Each row of a before or after table is a point. The points were changed in one or more steps. Then noise was added and the rows were shuffled. The steps act on columns, c1 being the first. Name the steps. A step turns or swaps two columns, mirrors them in a line or flattens them onto one, adds a multiple of one to another, or multiplies or shifts one. Angles are multiples of 10 degrees, from the lower column toward the higher: turns from -170 to 170, lines from 10 to 170 but not 90. Use the fewest steps. Two steps may share a column if one is a turn and the other turns, adds or multiplies; they go together, in the order done. Otherwise the lowest column goes first.
In the rows, 128 means zero.

Before, 9 rows:
[[ 99 158]
 [104 170]
 [105 152]
 [100 164]
 [157 105]
 [125 124]
 [220 141]
 [102 149]
 [115 157]]
After, 9 rows:
[[164 157]
 [148 152]
 [140  37]
 [154 142]
 [151 152]
 [124 134]
 [159 157]
 [105  98]
 [172 153]]
Steps: turn c1 and c2 by -90 degrees

Before (10 x 3):
[[151  92 151]
 [167 126 134]
 [ 95 127  91]
 [ 99 168 126]
 [129 141 119]
 [ 87 119 154]
 [ 96 153  95]
 [164 142 135]
 [125 155 102]
 [169 122 157]]
After:
[[164 163  89]
 [150  39 101]
 [167 122  84]
 [ 99 228  74]
 [ 94 125  41]
 [122 194  50]
 [170 114 108]
 [ 97 190  45]
 [ 88 103 104]
 [127 159  69]]
Steps: multiply c2 by 2.5; shift c3 by -50

Before:
[[158  68 146 118 108 171]
 [124  71 142 148 187 134]
 [128 124  92 174 162 178]
 [142 113 146 110 109 108]
 [147  71 122 160 131 138]
 [127 158 161 112 150 108]
 [112 152 152 166 110 142]
 [121  94 152  83 149 163]
 [139 135 119 168  99 147]
 [ 91 144 119 157  93 154]
 [131 137  78 127 118 154]]
After, 11 rows:
[[132 143  97 166 117 192]
 [114 177 134  95 146  76]
 [119  73 109  81 148 114]
 [153 166 172 132 123 148]
 [ 93  36 152 132 176 135]
 [106 122 140 183 155 234]
 [176 155 145 155 122 180]
 [119  31 131 108  98 150]
 [129 102 125 104 104  83]
 [110  41 152 154 120 162]
 [139 141 152 161  99 180]]
Steps: mirror c1 and c5 in the line at 110 degrees; multiply c2 by 1.6; turn c3 and c4 by -50 degrees; add 1 times c4 to c6

Before, 13 rows:
[[111  98 158 136 124 142 151 124  77]
 [123  98 146  41 120 151 138 130 126]
 [113 134 137 153 129 148 107 107 110]
 [ 42 117 142 108 110 119 143 104 126]
 [119 195 140 146 118 138 151 108 117]
 [125 115 162 140 120 116  80  99 117]
 [105 110 152 147 146 147 164 128 124]
 [119 153 125 138 132 157 129 125 124]
 [ 94  99 124 147 116 114 163 117 107]
 [105 102 132 149 133 137 152  91 100]
 [117 176 131 141 109 167 110 125 128]
 [109 121 136 113 153 138 124 112 100]
 [ 68 146 140 147 122 147 171   7 119]]
After, 13 rows:
[[131 120 214 118  76 107 136 122 112]
 [145 159 119 148 125 115 150 146 162]
 [143 138 110 130 128 141 176 141  96]
 [100 126 153 132  95 133 212 153 120]
 [141 161 130 160 124 114 151 131  86]
 [140 141 113 143 132  90 198 243 134]
 [105 145 116 134 113  90 129 123 159]
 [144 127 121 158 150 110 166 125 116]
 [140 144 111 144 140 115 161 160  96]
 [125 140 117 130 138  97 136 127 139]
 [ 84 135 126 163 120 136 107 156 117]
 [103 148 106 146 142 105 130 142 122]
 [112 148 142 131 144 113 141 141 109]]
Steps: turn c1 and c7 by -60 degrees; multiply c2 by 0.7; turn c2 and c9 by 60 degrees; turn c3 and c4 by 70 degrees; add -0.5 times c3 to c5; turn c6 and c8 by -170 degrees
